Rows are points. To make a cloud, some directions were put in groups of two or more. Within a group, all points are equally far from the middle, so they leave a hole (a ring in 2 directions, a hollow ball in 3). The other directions are filled evenly. Then the cloud was stretched, turned, moved and blurred a little. How many holes are there, and how many directions does each take, smallest first?

Cloud (20 x 3)
[[-0.45  0.06  0.20]
 [-0.51 -0.03 -0.29]
 [-0.04 -0.18 -0.17]
 [ 0.22 -0.14  0.28]
 [-0.11  0.48 -0.41]
 [-0.14  0.67 -0.09]
 [-0.32 -0.12 -0.21]
 [-0.69 -0.06  0.13]
 [ 0.05 -0.40  0.25]
 [ 0.29  0.47 -0.65]
 [-0.39  0.27 -0.20]
 [-0.26  0.35  0.13]
 [-0.34  0.20  0.05]
 [-0.32 -0.01 -0.22]
 [-0.08  0.21 -0.30]
 [ 0.20  0.18 -0.27]
 [-0.46 -0.07 -0.15]
 [-0.20 -0.09  0.04]
 [-0.34 -0.20 -0.39]
 [ 0.13 -0.18  0.33]]
Holes: 0

Cloud (22 x 3)
[[ 0.23  0.33 -0.13]
 [ 0.13  0.03 -0.83]
 [-0.23 -0.55 -0.43]
 [-0.07  0.11 -0.39]
 [ 0.09 -0.65 -0.23]
 [-0.08 -0.17  0.35]
 [-0.12 -0.22 -0.53]
 [ 0.24  0.06  0.22]
 [ 0.31  0.01 -0.05]
 [-0.29 -0.60 -0.16]
 [ 0.09 -0.07  0.02]
 [ 0.09  0.18 -0.25]
 [-0.27 -0.27 -0.19]
 [-0.24 -0.11  0.32]
 [-0.25  0.32 -0.26]
 [-0.02 -0.58 -0.13]
 [-0.19  0.11 -0.65]
 [-0.03  0.57 -0.28]
 [ 0.18 -0.41 -0.16]
 [ 0.22  0.13  0.10]
 [-0.05  0.11 -0.13]
 [ 0.06  0.31 -0.14]]
Holes: 0

Cloud (19 x 3)
[[-0.50  0.44 -0.30]
 [-0.41  0.42 -0.47]
 [ 0.47  0.14  0.03]
 [ 0.47 -0.22  0.04]
 [-0.45 -0.09 -0.21]
 [-0.55  0.33 -0.18]
 [ 0.04  0.03  0.39]
 [-0.21 -0.27 -0.46]
 [ 0.07 -0.18  0.21]
 [-0.29 -0.26 -0.39]
 [ 0.48  0.05  0.01]
 [-0.25  0.35 -0.47]
 [ 0.01  0.43  0.22]
 [-0.41  0.02 -0.08]
 [-0.07  0.33 -0.31]
 [-0.29  0.02  0.05]
 [-0.34  0.18  0.04]
 [ 0.22 -0.27  0.17]
 [-0.12  0.00  0.20]]
Holes: 1 (2)

Cloud (31 x 4)
[[ 0.01 -0.02  0.46  0.27]
 [ 0.55  0.16 -0.40 -0.14]
 [ 0.18 -0.10  0.05 -0.36]
 [-0.25  0.29 -0.10 -0.05]
 [ 0.21  0.55  0.08  0.08]
 [ 0.69  0.16 -0.10  0.28]
 [ 0.18 -0.11 -0.04  0.14]
 [ 0.33 -0.26  0.14 -0.20]
 [ 0.02 -0.08 -0.13  0.45]
 [ 0.48 -0.31 -0.23  0.23]
 [ 0.50 -0.03  0.18  0.38]
 [ 0.56  0.37 -0.50 -0.25]
 [-0.39 -0.12  0.06 -0.20]
 [ 0.00 -0.43 -0.10  0.06]
 [ 0.13  0.38 -0.29 -0.11]
 [-0.04  0.00  0.26  0.39]
 [ 0.24 -0.61  0.27 -0.09]
 [-0.20 -0.49  0.14  0.24]
 [ 0.15  0.56 -0.35  0.42]
 [ 0.43  0.32 -0.24  0.33]
 [ 0.44 -0.25 -0.28  0.23]
 [-0.09  0.12 -0.33 -0.03]
 [ 0.15 -0.09 -0.31  0.34]
 [ 0.46  0.09 -0.33 -0.11]
 [-0.04  0.09  0.02  0.04]
 [-0.23 -0.13 -0.08  0.31]
 [ 0.46 -0.39  0.17 -0.05]
 [ 0.00 -0.35  0.53  0.22]
 [ 0.58  0.21 -0.17  0.27]
 [ 0.29 -0.18  0.45  0.38]
 [-0.04  0.38 -0.49 -0.20]]
Holes: 0

Cloud (31 x 4)
[[ 0.22  0.30 -0.43  0.33]
 [ 0.12  0.19 -0.51 -0.31]
 [ 0.31 -0.06 -0.05 -0.06]
 [-0.15 -0.09 -0.11  0.25]
 [ 0.13 -0.17 -0.43  0.05]
 [-0.22  0.30 -0.08 -0.49]
 [-0.17  0.64 -0.20 -0.33]
 [ 0.32 -0.26  0.03  0.09]
 [ 0.34  0.18 -0.01  0.02]
 [-0.11 -0.16  0.57 -0.24]
 [-0.13 -0.12 -0.07  0.27]
 [-0.06 -0.35 -0.07  0.21]
 [ 0.29  0.30  0.25 -0.17]
 [ 0.32  0.31  0.10 -0.07]
 [ 0.04  0.55 -0.48 -0.35]
 [ 0.29  0.16 -0.19  0.21]
 [ 0.03  0.18 -0.82  0.13]
 [-0.24 -0.31  0.26 -0.28]
 [ 0.22 -0.32  0.19  0.41]
 [ 0.21 -0.29 -0.19  0.08]
 [ 0.25  0.23  0.53 -0.26]
 [-0.29  0.15 -0.07 -0.02]
 [-0.27  0.19 -0.04 -0.44]
 [-0.02  0.24 -0.73  0.38]
 [ 0.05  0.23 -0.83  0.07]
 [-0.12 -0.31  0.56 -0.13]
 [ 0.08  0.40 -0.36 -0.37]
 [ 0.11 -0.12 -0.45  0.15]
 [-0.25 -0.22  0.18 -0.20]
 [ 0.04 -0.35  0.43  0.35]
 [ 0.19  0.19 -0.46  0.16]]
Holes: 1 (2)

Cloud (31 x 4)
[[ 0.10 -0.12  0.44  0.07]
 [ 0.05  0.56  0.35 -0.12]
 [-0.14 -0.31 -0.46  0.04]
 [ 0.14 -0.07 -0.47 -0.46]
 [ 0.06 -0.47  0.51  0.11]
 [ 0.19 -0.60 -0.04 -0.08]
 [ 0.04 -0.05  0.05 -0.52]
 [ 0.30  0.12  0.47 -0.50]
 [ 0.27  0.07 -0.10  0.54]
 [-0.25  0.05  0.16  0.36]
 [ 0.13  0.63  0.24 -0.02]
 [-0.12  0.04 -0.28  0.06]
 [ 0.15 -0.31 -0.19 -0.05]
 [-0.07 -0.30 -0.38  0.21]
 [ 0.25 -0.02  0.19 -0.20]
 [-0.21 -0.12  0.01 -0.69]
 [ 0.41  0.31 -0.39 -0.45]
 [ 0.62  0.22 -0.24 -0.35]
 [ 0.69 -0.28  0.18  0.03]
 [-0.31  0.26 -0.36 -0.29]
 [ 0.25 -0.52  0.34  0.27]
 [-0.03 -0.02 -0.09  0.08]
 [-0.31  0.30  0.09 -0.03]
 [ 0.26  0.05 -0.32 -0.47]
 [-0.33  0.32 -0.48 -0.08]
 [ 0.18  0.25 -0.01  0.34]
 [ 0.18  0.00 -0.30  0.23]
 [ 0.09  0.08  0.08 -0.03]
 [ 0.09 -0.61 -0.13 -0.08]
 [ 0.07  0.02  0.13  0.21]
 [-0.09  0.35  0.05  0.56]]
Holes: 0

Cloud (50 x 6)
[[ 0.37  0.41  0.09 -0.06  0.08 -0.06]
 [ 0.07  0.52  0.12 -0.18 -0.12 -0.18]
 [-0.32  0.43  0.21 -0.24 -0.08 -0.16]
 [ 0.15 -0.32 -0.15  0.17  0.43  0.05]
 [ 0.20  0.53  0.14  0.18  0.42 -0.40]
 [-0.36  0.60 -0.18 -0.22 -0.05 -0.06]
 [ 0.16 -0.33  0.36 -0.03  0.04  0.27]
 [-0.10  0.05  0.40 -0.29  0.39 -0.25]
 [ 0.00  0.08  0.29 -0.45  0.44 -0.05]
 [ 0.05  0.28 -0.37 -0.38  0.26 -0.31]
 [-0.15 -0.19 -0.28 -0.46  0.32  0.21]
 [-0.22  0.66 -0.31  0.03 -0.05 -0.13]
 [ 0.46  0.03  0.34  0.06  0.24  0.21]
 [ 0.47  0.30  0.02  0.04  0.36 -0.03]
 [-0.39 -0.05  0.36 -0.19 -0.04  0.20]
 [-0.18  0.33 -0.19  0.41  0.17  0.30]
 [-0.19  0.17 -0.30  0.50  0.01 -0.10]
 [-0.50  0.30  0.01 -0.20  0.30  0.14]
 [ 0.16 -0.43 -0.05  0.01  0.19  0.15]
 [-0.21 -0.20  0.36  0.09 -0.03  0.30]
 [ 0.25  0.49  0.17  0.07  0.43 -0.44]
 [ 0.00  0.33 -0.44 -0.39  0.00 -0.20]
 [-0.26 -0.13  0.39 -0.18 -0.03  0.37]
 [ 0.24  0.43 -0.16 -0.25  0.33 -0.30]
 [ 0.52 -0.03  0.23  0.12  0.13 -0.42]
 [ 0.26  0.09 -0.22  0.25  0.30 -0.60]
 [-0.50  0.19 -0.27 -0.16 -0.23 -0.36]
 [ 0.35  0.11  0.44  0.42  0.44 -0.29]
 [ 0.20  0.42 -0.24 -0.33  0.19 -0.21]
 [-0.35  0.30 -0.36 -0.05 -0.26 -0.44]
 [-0.30  0.10  0.16  0.16  0.43  0.44]
 [-0.46  0.22  0.06 -0.16  0.37  0.22]
 [ 0.35 -0.24  0.42  0.31  0.44 -0.16]
 [-0.10 -0.10 -0.25 -0.42  0.21 -0.37]
 [-0.61  0.37 -0.39 -0.25 -0.02  0.02]
 [-0.24  0.36 -0.33  0.33 -0.08 -0.53]
 [ 0.22  0.39  0.12 -0.32  0.36 -0.35]
 [-0.66  0.17 -0.37 -0.15  0.03 -0.12]
 [ 0.07 -0.26 -0.25 -0.08  0.28  0.40]
 [ 0.15 -0.37  0.37  0.23  0.44 -0.07]
 [-0.09  0.00  0.43  0.24  0.48  0.27]
 [-0.07 -0.03  0.29  0.02  0.60  0.33]
 [ 0.10 -0.50  0.24 -0.21  0.16  0.15]
 [-0.06  0.51  0.17 -0.16 -0.15 -0.23]
 [ 0.03 -0.11  0.17 -0.45  0.32  0.51]
 [-0.18  0.38 -0.37  0.44  0.10 -0.44]
 [-0.19 -0.18  0.48  0.09  0.38  0.08]
 [-0.11  0.62 -0.24  0.27  0.28 -0.31]
 [-0.04  0.27  0.00  0.44  0.47  0.19]
 [-0.04  0.27  0.30  0.43  0.23  0.23]]
Holes: 3 (2, 2, 2)

Cloud (56 x 6)
[[-0.03  0.34  0.38  0.47  0.07 -0.11]
 [ 0.30  0.00  0.38 -0.21  0.36  0.42]
 [-0.34  0.10 -0.34 -0.21 -0.51  0.12]
 [-0.27  0.20  0.44 -0.15  0.65  0.04]
 [ 0.19 -0.09  0.06 -0.33  0.34 -0.15]
 [-0.56 -0.19 -0.11 -0.23  0.21 -0.09]
 [-0.26  0.14  0.21 -0.09 -0.45 -0.32]
 [-0.06  0.43  0.24  0.41  0.10 -0.18]
 [-0.26  0.11  0.45  0.16 -0.16  0.46]
 [ 0.12  0.19 -0.09 -0.01  0.39 -0.15]
 [-0.07 -0.10  0.04  0.09 -0.59  0.19]
 [-0.12 -0.23  0.28  0.07  0.43  0.50]
 [ 0.02  0.57  0.19 -0.01 -0.09 -0.26]
 [-0.21 -0.05 -0.27 -0.62 -0.03  0.28]
 [ 0.05 -0.19  0.13  0.35 -0.42 -0.01]
 [-0.28  0.36 -0.23 -0.53  0.12  0.18]
 [-0.27  0.66  0.38 -0.20 -0.18  0.35]
 [-0.19  0.20  0.38 -0.72 -0.14  0.18]
 [ 0.16 -0.14 -0.32  0.05 -0.42  0.01]
 [-0.31  0.01 -0.08  0.41 -0.09 -0.34]
 [-0.21 -0.14 -0.14  0.47  0.30 -0.17]
 [-0.02  0.14  0.52  0.47  0.05 -0.03]
 [ 0.03 -0.22  0.25  0.19  0.58  0.31]
 [-0.06 -0.17 -0.44 -0.11 -0.34  0.17]
 [-0.15  0.37  0.54 -0.36  0.12  0.56]
 [-0.12  0.20  0.13 -0.38 -0.64  0.22]
 [ 0.30  0.03 -0.25 -0.03  0.07 -0.13]
 [-0.30  0.15 -0.29 -0.48 -0.01 -0.15]
 [-0.48  0.11  0.28 -0.14 -0.47  0.17]
 [-0.05 -0.17  0.59  0.34  0.11 -0.01]
 [ 0.35 -0.27  0.37 -0.22 -0.24  0.13]
 [-0.58  0.09  0.50 -0.16 -0.02  0.23]
 [-0.25  0.29 -0.03 -0.58  0.32  0.07]
 [ 0.34  0.05  0.54 -0.27  0.08 -0.07]
 [-0.28 -0.12 -0.13  0.42  0.31 -0.23]
 [-0.20 -0.11 -0.28  0.08 -0.12 -0.40]
 [ 0.14  0.25 -0.19 -0.18 -0.45  0.21]
 [-0.36  0.74  0.07 -0.15 -0.13  0.13]
 [-0.02  0.51  0.07  0.02 -0.20  0.37]
 [-0.03 -0.02  0.65  0.20  0.47  0.05]
 [ 0.05  0.34  0.03  0.40  0.20 -0.11]
 [-0.60 -0.03 -0.25  0.01  0.06 -0.19]
 [-0.10  0.23  0.10 -0.36 -0.65  0.22]
 [ 0.16 -0.16 -0.09 -0.29  0.24 -0.21]
 [ 0.12 -0.57 -0.07 -0.12  0.11  0.12]
 [-0.41  0.54  0.40  0.01 -0.13  0.38]
 [-0.28  0.37 -0.18 -0.31 -0.39 -0.21]
 [-0.31  0.00  0.43 -0.03 -0.26 -0.24]
 [-0.18  0.28  0.42 -0.58 -0.30  0.00]
 [-0.55 -0.22 -0.04 -0.36  0.12  0.26]
 [-0.36  0.60 -0.16 -0.27  0.09  0.08]
 [-0.39  0.62  0.57 -0.03  0.04  0.07]
 [-0.16 -0.15 -0.45 -0.23 -0.27  0.21]
 [-0.16 -0.12 -0.20  0.47 -0.10  0.15]
 [-0.24 -0.28 -0.09  0.15  0.36  0.42]
 [ 0.28 -0.01 -0.02  0.09 -0.46 -0.21]]
Holes: 3 (2, 2, 2)
